Every row gives one point. The ring and each string are closed loops that go straight from each point to the next, and from the last back to the first. Before rounding, they use only three directions, however many columns there are. Count how often each string passes through the ring. Passing back the other way cancels.

Ring (9 x 3):
[[ 19  10 -74]
 [ -8 -21 -60]
 [-35 -44 -13]
 [-35 -43  34]
 [-15 -33  61]
 [ 24 -11  60]
 [ 45   9  36]
 [ 55  32 -14]
 [ 45  34 -54]]
String (29 x 3):
[[  27    3    5]
 [  25   22   -5]
 [  44   48  -18]
 [  85   57  -44]
 [  75   44  -58]
 [  57   58  -77]
 [  29   41  -62]
 [  24   39  -74]
 [  30   21 -107]
 [  22   -8  -93]
 [  11  -22  -59]
 [   1   -9  -33]
 [ -14   -3  -44]
 [ -31  -19  -52]
 [ -23   -5  -27]
 [ -12  -23  -10]
 [ -19  -53    2]
 [ -16  -28    5]
 [ -22  -11    8]
 [ -47  -30   41]
 [ -33  -21   43]
 [ -34  -45   86]
 [ -15  -53   99]
 [   6  -37   63]
 [  17  -37   84]
 [  33  -25  100]
 [  42   -7   79]
 [  72  -20   83]
 [  46   -7   30]]
Times through: 2
String (24 x 3):
[[-19 -57 -47]
 [-26 -61 -27]
 [ -9 -35  -5]
 [-14 -22   0]
 [ -7 -26   8]
 [-21 -14  17]
 [-40 -38  65]
 [-22 -60  95]
 [  3 -52  80]
 [  8 -12  27]
 [  5  12  18]
 [ 42   3  74]
 [ 46  23  46]
 [ 88  10  47]
 [ 74  10  13]
 [ 27   7  -8]
 [ 27  21 -20]
 [ 31  42 -42]
 [ 55  47 -87]
 [ 42  10 -74]
 [ 14  -2 -28]
 [  2  13 -36]
 [ -5  -7 -87]
 [-13 -47 -77]]
Times through: 4

Ring (10 x 8):
[[ 17  71 -11 -48  -2 -49 -25 -48]
 [-15  62 -39 -62   6 -29 -28 -47]
 [-37  51 -54 -58   5  -4  -9 -32]
 [-49  36 -51 -47   4  11  19 -11]
 [-52  14 -27 -32   5  14  52  13]
 [-28   4  18 -10   0  -4  80  32]
 [  5  18  39   5 -10 -18  83  30]
 [ 46  49  48  15 -24 -35  68  13]
 [ 62  74  37   2 -26 -50  32 -15]
 [ 53  78  21 -16 -18 -54   6 -32]]
String (27 x 8):
[[-73  26 -65 -70  18   9  -2 -22]
 [-51  57 -89 -34 -14  50  31  -9]
 [-18  67 -63  -7 -29  45  54   3]
 [-18  35 -10 -29  -1 -11  34  -3]
 [-61  -9   0 -55  27 -21  31   6]
 [-87 -34  -2 -42  27   7  72  37]
 [-28  15  -3  14 -19  35 112  50]
 [  7  43   3  15 -27  14  87  27]
 [ -5  33   8 -18  -5 -17  46   5]
 [-34 -11  37 -34  20 -37  52  18]
 [ -1  -5  67   1   2 -36  90  40]
 [ 70  58  60  51 -46 -16 109  36]
 [ 86  76  57  52 -52 -23  96  24]
 [ 82  91  29  39 -52 -17  72   5]
 [ 17  45  21 -17  -8 -36  34  -6]
 [ -3  20  35 -41  14 -59  16 -11]
 [ 37  49  44 -27  -1 -71   8 -23]
 [ 94 109  28   2 -38 -61   4 -41]
 [ 80 114   1   2 -42 -36   8 -39]
 [ 74 119 -12  -5 -41 -33  -2 -46]
 [ 25  74 -11 -21 -18 -25  11 -27]
 [-21  29   0 -55  16 -43  -2 -24]
 [-36  36 -24 -91  31 -57 -52 -56]
 [-19  74 -59 -75   7 -28 -51 -64]
 [  4  94 -67 -38 -20   3 -14 -46]
 [ -7  56 -26 -33  -7 -11  15 -20]
 [-57  10 -19 -71  28 -29  -3 -20]]
Times through: 5
